Every row gives one point. Two turns around zero, p and q, are shown by what they do to some points. Write where each new point lands after one turn and then the other. Backwards means that the second turn is done in reverse. Each puzzle has new turns, and all numbers are rounded.
(in the rows, 128 means zero)

Turn p:
[186 174 122] => [185 175 135]
[ 68 108 137] => [ 69 107 115]
[133  76 128] => [130  78 144]
[159 161 149] => [148 167 151]
[ 94 122 103] => [108 113  93]
Turn q:
[151 104 191] => [107 149 193]
[103 118 124] => [113 107 121]
[138 178 144] => [120 178 110]
[107  78  70] => [154  54 115]
[141 162 110] => [146 152 101]
Where do these land?
p, then q backwards: [144 123 130] => [141 118 124]
p, then q: [113 138  88] => [159 109 104]
p, then q: [139 148 195] => [ 74 173 132]
q, then p backwards: [169 161 107] => [161 168 105]
q, then p backwards: [ 75  70 120] => [100  54 129]

Turn p:
[145 159 179 121  80 136] => [119 174 164 158  86 116]
[110 104 142 155  93 184] => [ 82 124 120 154  94 174]
[171 113 127 132  60 164] => [148 140 132 153  58 172]
[108 150  87 146 174  80] => [144 108  85 113 175  79]
[120 143 107 113 199 132] => [139 124 121 119 204 130]
[155 102 165 139 113 122] => [128 106 167 142  97 127]
[ 87 125  88  89 177  78] => [137 121 105  56 183  98]
Turn q:
[126  88 157 102 113 137] => [105  86 158 139 137 126]
[166 172 123  98 108  86] => [185 133 157  81 115 119]
[113 133 146 134 152 144] => [110 141 127 136 141 155]
[ 96 140 111 156 206  81] => [103 191  88  90 182 122]
[132 100 123 192  96 131] => [131 140 116 189 122  84]
[160  84 135  67 164 165] => [123  49 119 116 163 169]
[108 122  67 168  82 108] => [128 147  93 137  80  62]
[123 185 162 106 103 174] => [139 136 166 136  82 190]
Where do these land?
p, then q: [ 62 146 101 111 132 202] => [ 93 154  69 110  83 187]
p, then q: [205 166 118  99 158  84] => [211 127 148 125 190 130]
p, then q backwards: [105 103 123 116  95 110] => [102 142  99  99 117 122]
q, then p: [119 128 162  96 140 134] => [ 96 132 154 127 142 151]
q, then p backwards: [112 138 107 188 151  97] => [103 198 113 119 121 123]
p, then q backwards: [ 98  90 137 139  63 152] => [ 69 148 107 102 107 171]
p, then q: [130 163 160 172 131 146] => [117 183 118 155 135 105]
q, then p: [193  90 117 103 154  99] => [173  77 162  99 161 142]

Turn p:
[ 97 144 166 135 147 144 117 113 139] => [ 95 141 153 136 124 170 137 124 128]
[129 140 102  98 136 165 167 153 104] => [150 144  89  82 135 132 157 105 125]
[132 158 100 113 109 134 145 116 112] => [130 143 108  97 113 113 108 104 122]
[142 119 129 131 170 121 110 123 161] => [118 126 140 148 174 136 121 137 152]
[102  94 139 149 108  95 116 111 160] => [102  91 164 154 108 108 129 146 146]
[147 145 110 114 111 140 126 165 124] => [164 146 105 107 120 128 123 143 137]
[159 146 135 113 119 158 165 135 113] => [165 160 120 114 126 128 142  93 118]
[111 107 138 185 127  96 108 116 129] => [ 95 104 130 184 111 119 124 148 123]
[130 109 122 127 107 138 111 114 108] => [141  98 126 128 114 134 114 121 112]
[131 117 140 116 146  89 115 134 128] => [120 125 146 132 153 113 127 160 113]
Turn q:
[116 157 170 125 122 145 119 112 182] => [130 124 184 133 126 111  92 136 167]
[117 103 113 121 123 121 127 113  99] => [119 129 113 124 115 133 143  98 105]
[108 116 126 112 120 123 122 124 131] => [116 123 124 120 113 116 124 110 132]
[119 112 107 107 125 125 142 149 120] => [115 126  96 102 124 128 137 124 132]
[126 105 117 160 133 105 146 122 133] => [125 124 127 145 128 124 176 126 133]
[152 110 106 193 113 137 114 152 120] => [147  84 109 168 135 162 157 148 122]
[121 140 126 110 153 166 158 118 128] => [118 149 139 100 164 147 118 113 142]
[140 125 118 112 157 126 110 139 105] => [134 132 102 123 150 115 118 125 100]
[109 225 105 119 127 132 112 142 122] => [114 179 102 164 132 145  61 152 153]
[121 100 169 117 122 112 130 123 137] => [117 113 159 109 109 100 139 129 117]
[165 137 108 155 117 123 122 120 142] => [171 128 124 152 125 142 141 140 138]
[144 107 170 106 123 123 134 123 117] => [131 124 156  95 116 115 131 135  97]
Where do these land?
q, then p: [101  97 117 131 148 123 107 132 103] => [ 94  96 111 127 130 112 130 114 107]
q, then p: [101 138 170 117 144 142 129 106 137] => [100 135 168 134 127 151 129 146 108]
p, then q: [120 129 119 150 111 134 109 123 126] => [133 101 122 139 113 139 127 119 134]
p, then q: [164 128 140 139 130 162 140 159 101] => [166 152 119 130 148 171 139 138 123]
p, then q: [125 152 108 155 127 104 165  96  99] => [108 162 113 169  95 126 136 100 121]
p, then q: [130 159 125  94 115 164 120 147 143] => [160 135 133  99 130 132  84 131 145]
p, then q: [135 150 122 145 141  92 165 130 148] => [109 163 127 160 119 104 135 146 150]
q, then p: [151 138 149 108 153 123 121 123 153] => [134 151 146 136 154 119 117 156 115]
p, then q: [ 96  98 130 123 104  99 100 117 112] => [101  87 117 110 102 122 140 129 100]
p, then q: [157  91 101 120 105 137 124 147 157] => [178 109 128 114 129 100 156 142 137]

Turn p:
[129 157 153 128 158 149 147 141 142 143 108 104] => [116 154 164 135 134 113 143 154 135 128 119  92]
[148 107 110 124 161 119 115 153  82 107 129 103] => [134 112 117 140 181  96 113 122  93 114 112 131]
[116 158 105 110 123 111  90  92 119 112 133 123] => [140 143 120 118 107 125 106  74 123 128  98 131]
[ 98 117 168 105 127 128 151 116 110 106 126 122] => [ 96 120 155 118 112 135 127 127 100  89 139 129]
[149 120  94 152 135 161 154 108 142 129 163 109] => [153 131 106 132 159 167 140 119 130 134 147  83]
[111 157 170 135 129 166 151 123 134 106 140 159] => [136 173 150 122 102 154 142 154 118  94 149 130]
[139 108 162 101 103 145 121 148 145 128 112 150] => [139 103 143  99 102 121 130 171 135 120 133 145]
[136 133 134 154  99 138 139 144  92 113  94 137] => [134 119 133 160 123 142 154 152 102 125 102 158]
[119 116 108 153 182 126 124  82 115 147 142 118] => [122 147 148 135 180 148 107  82 133 144 143 119]
[130 121 133 103 128 120 124 128 173 122 107 147] => [121 123 129  88 116 120 138 137 166 121 121 137]
[141 123  70 126 146 118 139 149 128 147 109 130] => [116 128  96 119 167 117 144 130 131 168 107 128]
[117 106 139 150 131 115 118 128 136 153 121 116] => [112 111 142 149 135 130 110 130 152 141 137 131]
[ 93 145 151 147  95 145 124 160 131 128 123 135] => [117 142 124 154  88 141 115 171 127 122 122 137]
[148 123 111 136  91  78 109 124 142 126 157 139] => [146 103  85 140 104 113 130  95 152 135 146 148]
[145 129 113  96 110  99 111 123 129 153 156 129] => [140 110 107 112 107  99 119 100 126 156 145 124]
Turn q:
[147 113 136 123 141 142 146 127 160 133 142 127] => [146 111 144 107 126 148 134 114 152 135 131 135]
[113 146 146 113 140 134  31 134 162 112 129 114] => [116 115 120  89 137  95  47 169 138 137 147 106]
[120 120 144 183 104 115 141 106 120 113 104 120] => [129 122 158 178 111 123 124 108 109 120 121  96]
[140 203 141 118 143 137 144 135 141 133 112 125] => [143 182 134 103 126 111 114 115 154  89 110 133]
[102 113 117 115 147 126  88 118 121 112 158 139] => [107 109 110 126 166 119 111 143 125 145 161 131]
[143 139 117 128 145 146 145 134 122 137  66 140] => [116 146 139 129 113 136 113 110 120 116  77 164]
[144 113 143 107 132 105 122 131 117 114 137 167] => [127 101 134 123 135  93 148 136 122 126 140 159]
[140 130 134 107 142 136 146 109 125 139  91 109] => [118 133 137 101 129 136 131 104 115 120  88 126]
[130 118 139 132 126 121 136 122 124 185 152 122] => [161 147 138 114 133 140 152 133 108 164 135 121]
[ 98 119 107 109 138 123 144 136 129 120 117 145] => [ 88 135 120 134 131 129 140 120 141 141 128 148]
[135 117  48 131 116 118 143 135 118 115 147 122] => [128 116  65 169 139 150 151 129 150 138 113 133]
[134 109 136 135 138 114 145 150 118 122 152 114] => [133 116 142 135 138 143 159 153 138 123 133 122]
[113 127 142 161  49 134 126 118 120 141 128 109] => [144 137 118 155  73 131 129 121  91 131 150  79]
[133 124 142 131 130 143 134 135 114 116 157 139] => [137 120 133 129 136 138 138 135 125 109 158 139]
Where do these land?
p, then q: [112  97 108 141 116 121 149 121 143 103 144 112] => [105 109 108 139 142 166 111 114 140 132 138 124]
q, then p: [118  96 170 137 133 135 110 110  98 124  95  95] => [110 105 166 149 131 123  94 139  82 106 115 134]
q, then p: [162  94 141 106 166 132 102 109 143 140 137 168] => [133 111 151  82 150 105 118 127 129 145 168 167]
p, then q: [158 102 106 165 111 108 158 136  94 101 128 133] => [130 113 137 177 156 164 144 106 130 127 123 166]
q, then p backwards: [147 111 127 106 107 110 162 138 154 131 108 152] => [143 146 132 113  94  92 127 113 141 132  98 143]
p, then q: [ 99 156 110 111 122 117  90 124 123 109 113 127] => [111 135 108 133 110  91  99 112 107 130 107 127]
p, then q: [121 156 126 107 158 112 124 141 109 113 159 105] => [121 136 110 145 164  96 130 136 122 113 112  95]
q, then p: [126 160 126 118 107 103 126 138 145 124 155 138] => [126 128  92 131 118 107 147 110 150 130 137 111]
p, then q: [108 162 146 122 109 158 148 109 150 147 100 140] => [127 162 134 102  75 138 134 120 122 108 141 115]
q, then p backwards: [105 155 153 163 137 161 155 162 144 138 123 104] => [ 94 155 165 153 140 166 126  99 155 125 132 135]
q, then p: [101 110 129 130 148 142 102 128  84 146 152 121] => [129 159 128 138 157 113 101 147  86 137 140 123]
p, then q: [139 128 117 136 121 119 119 104 149 151  96 132] => [136 132 150 106 107 133 125 100 130 155 121 132]
q, then p: [167 136 105 122 130 149 119 144 129 137 153 138] => [164 128 103 100 147 124 144 141 133 138 125 138]

Turn p:
[110 124 111 152 175 114 124 152 134 106 128 122 129 163] => [149 110 111 118 143 143 150 144 102  90 140 124 152 156]
[111 147  90 141 135 136 148 129 103 149 136 143 118  87] => [136 166 144 120 149 120 118 116  96 160 130 147 156 123]
[113 139  86  96  92 144 109 150 127 152 140 121  97 137] => [139 115 102 119 146 113 104 143 103 176 151 113 112  97]
[113 150 121 137 140  92 122 107 104 149 110 115 147 103] => [137 122 165 104 149 125 140 127 134 141  91 144 155 121]
[151 122 104  85 133 127 163 107 117 160 116  93 139 110] => [162 150 151 100 120 148 147 102 128 158 112 125  93 100]
[142 116 128 138 133 116 131 113 154  96 125 131 115 112] => [114 124 124 154 138 130 141  92 127 106 123 123 127 130]
[128 121 142 183 135 127 131 158 133 126 105 126 122 139] => [126 125 111 158 108 130 157 153 117 111 125 145 162 134]
[121 139 153 117 106 129 130 135 120 103 152  99 132 103] => [115 117 146 126 108 140 102 110 145 127 142 108 150 101]
[122 114 143 136 126 133 111 142 119 104 105 160 132 118] => [106 119 113 140 123 131 106 129 125 109 118 164 134 137]
[124 100 121 148 109 136 122 128 119  94 145 142 130 122] => [103 119 111 127 111 110 119 100 119 119 147 139 141 141]
[160  83 168 130 128 127 123 141 175 116 149 165 153 145] => [109 127 113 156 115 120 142 127 173  81 169 148  91 148]
[153 111 113 100 131 157 106 106 148 149 128 109 144 133] => [135 114 127 125 127 148 142 117 145 166 137 123  82 145]
[135 133 127 133 136 122 108 145  95 129 151 120  99 135] => [165 111 127 136 120 109 102 131 118 132 134 119 148 135]
[ 88 117 140 135 137 148 152 117 115 146 132 129 124 152] => [115 142 150 110 107 123 131 160  95 124 133 118 121 144]
[127 173 141 132 114 137 144 127 114 130 127 121 144 144] => [123 151 123 110 119 135 120 152 149 137 112 104 150 123]
[139 150 145  98 122 152 128 124 155 141 124 122 131 134] => [122 139 128 139 133 153 121 145 151 143 129 106  99 119]
[140 138 140 115 124  80 125  96 142 126 103 158 120 138] => [121 127 129 133 160 100 134 127 148  99  83 127 105 121]
Turn q:
[100 120 127 106 122 125  97 145 152 143 100 112 123 103] => [117 112 112 100 126 127 129 110 152 114  92 111  98 135]
[ 92 163 109 144 109 140 105 139 126 120 128 110 112 115] => [115 155 113 107 138 121 117 147 142 109 134 128  80 119]
[140 119 106 127 142 127 114 142  95  79 136 112 146 102] => [133 107 124 159 138 144 130 130 101  94 138 123 104  86]
[144 110 146  92  97  93 147 139 175 104 124 141 120 102] => [111 113 152 103 112 112 152  93 146 127  96 130 159  80]
[113 144 108 106 117 151 123 170  97 129 111 127 161 137] => [120  97 105 131  91 124 106 171 126 107 133 115 108 126]
[126 132 114 135 126 133 134 119 150 129 109 152 104 121] => [131 144 108 101 131 132 146 129 129 136 115 146 137 125]
[150 140 133 105 117 137 144 104 112 137 128 133 120 135] => [154 122 146 111 116 125 117 133 113 153 139 134 136 125]
[124 139 114 127 143 174 132 149 140 125 136 113 126 126] => [133 122 109 117 123 132 152 142 141 113 165 113 114 134]
[149 130 150 131 134 147 171 136 105 121 112 138 150 117] => [142 118 148 141 110 139 152 168 109 137 126 108 148 121]
[170 156 149 118 142 109 125 126 123 140 129 122 107 166] => [153 130 144 111 147 112  92 125 118 123 144 117 172 141]
[ 93 102 162 171 124 161 128  96 158 140 135 153 110 165] => [116 184 139 131 111 159 150 115 154 140 134 158 139 186]
[154 140 122 130 132 101 110 108 133 157 127 119 151 144] => [148 128 113 146 141 113  91 113 135 152 122 114 143 133]
[101 110 134 137 159 114 136 114 124 119 148 128 141 137] => [ 94 133 131 155 136 144 133 110 109 137 138 124 128 143]
[127 116 139 144 137 111 109 132 123 130 159 153 133 109] => [110 117 139 152 159 147 125 128 145 132 122 148 132 122]
[139 101 107 148 120  98 146 102 107 147 138 109 116 142] => [142 138 136 157 140  89 128 109  99 147 123 151 123 143]
Where do these land?
q, then p: [131 114 136 138 124 138 119 137  31 135 111 125 133 148] => [149  99  81 156  80 103  96 150 127 108 121 151 155 148]
p, then q: [125 136 124 136 107 136 152 114 138 117 123 107 145 122] => [120 134 130 114 110 121 137 132 129 153 130 109 102 126]
p, then q: [133 143 115 137 104 120 121 114 141 157 160 113 113 138] => [121 119 139 141 156  89 132 113 132 144 124 103 131 139]
q, then p: [130 106 145  97 115 110 128 127 127 122 134 107 121 146] => [105 106 146 124 113 108 123 119 144 116 108 120 117 131]
p, then q: [134 111 138 134 133  93 138 198 115 123 124 138 121 115] => [132 115 124 158 138 155 139 144 138 124 123 153 143  65]
q, then p: [115 108 127 124 123 135 128 132 128 120 150 165 139 142] => [ 91 141 122 123 129 113 124 141 123 131 149 143 127 139]
q, then p: [141 118 133 126 146 148 137 146 140 133  42 156 114 131] => [136 142  67  85 102 167 133 120 131 135 103 141 106 105]
q, then p: [129 140 148 143 126  88 139 114 142 118 146 152 115  81] => [124 152 178 139 145 166 127 147 123 123 114 154 128 130]
q, then p: [112 130 110 113 148 136 123 136 128 155 128 116 171 144] => [133  96 116 118 122 106 158 131 106 152 149 118 130 129]
p, then q: [106 120 134 126 144 144 130 135 143 112 160 137 117 129] => [115 134 146 145 136 137 113 123 128 112 162 133 114 132]
p, then q: [154 132 102 132 134 136 112 114 131 128 157 109 163 137] => [137 122 122 123 113 108 131  95 136 159 158 123 147 143]
q, then p: [122 122 115 143 127 139 104 117 137 124  38 117 119 121] => [146 134  69 122 127 155 125 110 115 153  70 113 119 110]
q, then p: [128 105 134 126 139 124 154 123 131 123 146 133 110  97] => [127 161 159 126 111 129 131 132 115 109 124 135 118 129]
q, then p: [128 152 100 123 138 119 131 113 140 121 114 114 129 151] => [148 117 129 102 147 119 121 111 132 154 121 118 139 126]
p, then q: [135 157 152 142 126 133 113 112 143 138 157 116 127 140] => [119 141 130 143 130 103 133 111 153 116 135  96 134 146]
q, then p: [126 151 136 107 112 148 118 117 133 121 158 141 111 107] => [124 137 151 152 140 134 102 127 134 131 156 127  99 122]
